Rows are points. The points of each table are mixes of a few directions, plus a little noise. How many directions does each table use, and how many do they share? Where both have some left over, give the other angles between the two spaces (their principal angles), to ten degrees, smallest first.

First (5 x 3):
[[ -61   -4  -17]
 [-111   -8  -30]
 [  52    4   14]
 [  53    4   15]
 [  67    5   18]]
Second:
[[ 98  31 -68]
 [-14  -5  10]
 [ 35  11 -24]
 [ 42  13 -29]
 [-97 -30  67]
 [-18  -6  13]
 [-47 -15  33]]
Directions: first 1, second 1, shared 0; angles 50

First:
[[ 42 -38 -33 -27  37 -12 -80 -48]
 [ 39 -72   0   0 -19 -26  89  43]
 [-69 -32  32   5 -45 -63  65  45]
 [-29 -37  14  -7 -24 -47  28  20]
 [-43  28  42   6 -51  -7  67  43]
 [  4   8 -44  14  65  18 -87 -49]
 [-21  97  44   2 -43  51  25  17]
 [ 20  -4 -37  12  51  18 -54 -33]
 [ 61 -27 -67  26  85  37 -48 -37]
 [ -4  78  49 -31 -55  31  -6   0]]
Second, 7 rows:
[[   4  -21  -24   47  -13   16    1   30]
 [   2  -26   -2   42  -24   25   10   14]
 [ 111   31   -7    7   49  -39   61    7]
 [ -78    5  -44   67  -34    2   18   44]
 [  72    7    4 -103   72   -5  -85  -27]
 [ -98   30   36  -25  -48   34   36  -80]
 [ -14  -28   33  -36   -1  -29  -40   14]]
Directions: first 4, second 5, shared 1; angles 30, 40, 60

First (11 x 12):
[[ -16   72  -15  -40    1  -14   39   -6   12    0   30  -16]
 [  27 -121   25   67   -1   24  -64   10  -20   -1  -50   27]
 [ -12   56  -12  -30    0  -11   30   -4    9    0   23  -13]
 [  -2   12   -2   -7    0   -2    6   -1    2    0    5   -3]
 [  20  -86   18   48    0   17  -46    7  -15   -1  -36   19]
 [  -5   22   -4  -12    0   -4   12   -2    3    0    9   -5]
 [  -1    3   -1   -2    0   -1    2    0    1    0    2   -1]
 [  -4   15   -3   -8    0   -3    8   -1    2    0    6   -4]
 [   8  -35    7   19    0    7  -19    3   -6    0  -14    7]
 [  -6   24   -5  -13    0   -5   13   -2    4    1   10   -6]
 [  -8   37   -8  -20    0   -8   20   -3    6    0   15   -8]]
Second:
[[  3   1   2 -11  10  -6 -11  12 -14 -10  -4 -11]
 [ -3  -2  -1  12 -10   6  12 -12  14  11   4  13]
 [  0   1   1  -3   2  -2  -3   2  -4  -3  -1  -2]
 [  6   4   3 -30  25 -14 -30  28 -39 -29 -11 -31]
 [  4   4   1 -22  17 -10 -20  20 -26 -20  -8 -22]
 [ -1   0   0   1  -2   0   1  -1   2   0   2   1]
 [  8   5   4 -33  29 -17 -32  31 -42 -32 -13 -34]
 [  5   4   3 -24  21 -12 -22  22 -29 -23  -8 -25]
 [ -1  -1   0   2  -2   1   2  -2   3   2   1   2]
 [-13 -10  -6  56 -49  27  55 -54  72  54  22  59]
 [-11  -9  -6  48 -42  25  49 -47  63  46  18  51]]
Directions: first 1, second 1, shared 0; angles 90

First (9 x 24):
[[ 22  25   3   6   1   9 -19  18 -17   1   7 -12  27  22   0  18 -12   2
   13  37  -2   3   0  17]
 [ 16  13  68  -2  24  32 -12 -18 -85 -35  50 -27 -13 -27  12  44  -8  -6
   49 -11  11  -6 -39 -38]
 [  7   8  -6   4  -4   1  -7  11   2   6  -4  -2  14  13  -3   4  -5   1
   -2  17  -3   1   5  11]
 [-46 -52 -26  32 -47  17  24  36   7  47 -63  31  28  10 -52   5 -25 -23
  -72 -13 -17 -33  31  10]
 [ 12  16 -11 -16  15 -22  -3 -16  30 -12  13  -4 -15   0  22 -22  18  13
   16   2   5  18  -2   4]
 [-12 -15   7  16 -16  19   4  16 -24  13 -15   5  16   2 -21  19 -17 -12
  -18   0  -5 -17   4  -2]
 [ -9  -5 -61 -37  14 -68  21 -40 121  -4 -10  21 -51 -10  35 -86  52  26
   -9 -31   5  33  17   9]
 [-18 -22   3  -2  -2  -1  15 -13   4  -1  -5   9 -19 -19  -3  -8   6  -4
  -10 -30   1  -6  -2 -16]
 [ 29  32  24   0  14  13 -22   5 -37 -15  28 -21  15   9  11  26  -8   4
   33  30   4   6 -14   3]]
Second:
[[  6   4  30  -5  14  10  -3 -15 -32 -19  25 -10 -15 -17  10  14   1   0
   24 -12   7   1 -18 -22]
 [  6   6  33  -6  17  11  -3 -16 -37 -22  28 -13 -16 -19  11  15   1   0
   26 -13   8   0 -20 -22]
 [ -8  -6 -44   7 -21 -15   3  23  50  30 -37  18  21  26 -15 -21  -3   2
  -35  18 -11   1  29  32]
 [-16 -11 -81  14 -38 -27   8  40  87  51 -69  31  40  48 -26 -39  -4   2
  -65  32 -20   0  53  57]
 [ -6  -5 -35   6 -16 -11   4  18  38  23 -29  13  17  23 -12 -18  -2   1
  -28  15  -7   0  22  24]
 [ 12   9  65 -11  31  23  -6 -32 -69 -42  55 -26 -31 -39  21  29   3  -2
   52 -27  15  -1 -41 -44]
 [ -5  -4 -35   7 -15 -11   4  17  37  22 -28  12  17  20 -11 -16  -3   1
  -27  14  -8   0  23  24]
 [  7   6  44  -6  21  14  -5 -22 -46 -28  36 -15 -20 -26  14  21   1  -2
   34 -16   9  -1 -27 -30]
 [  5   4  27  -3  13   8  -3 -12 -29 -16  21  -9 -12 -14   9  13   1   0
   20 -10   5   0 -16 -17]]
Directions: first 3, second 1, shared 1
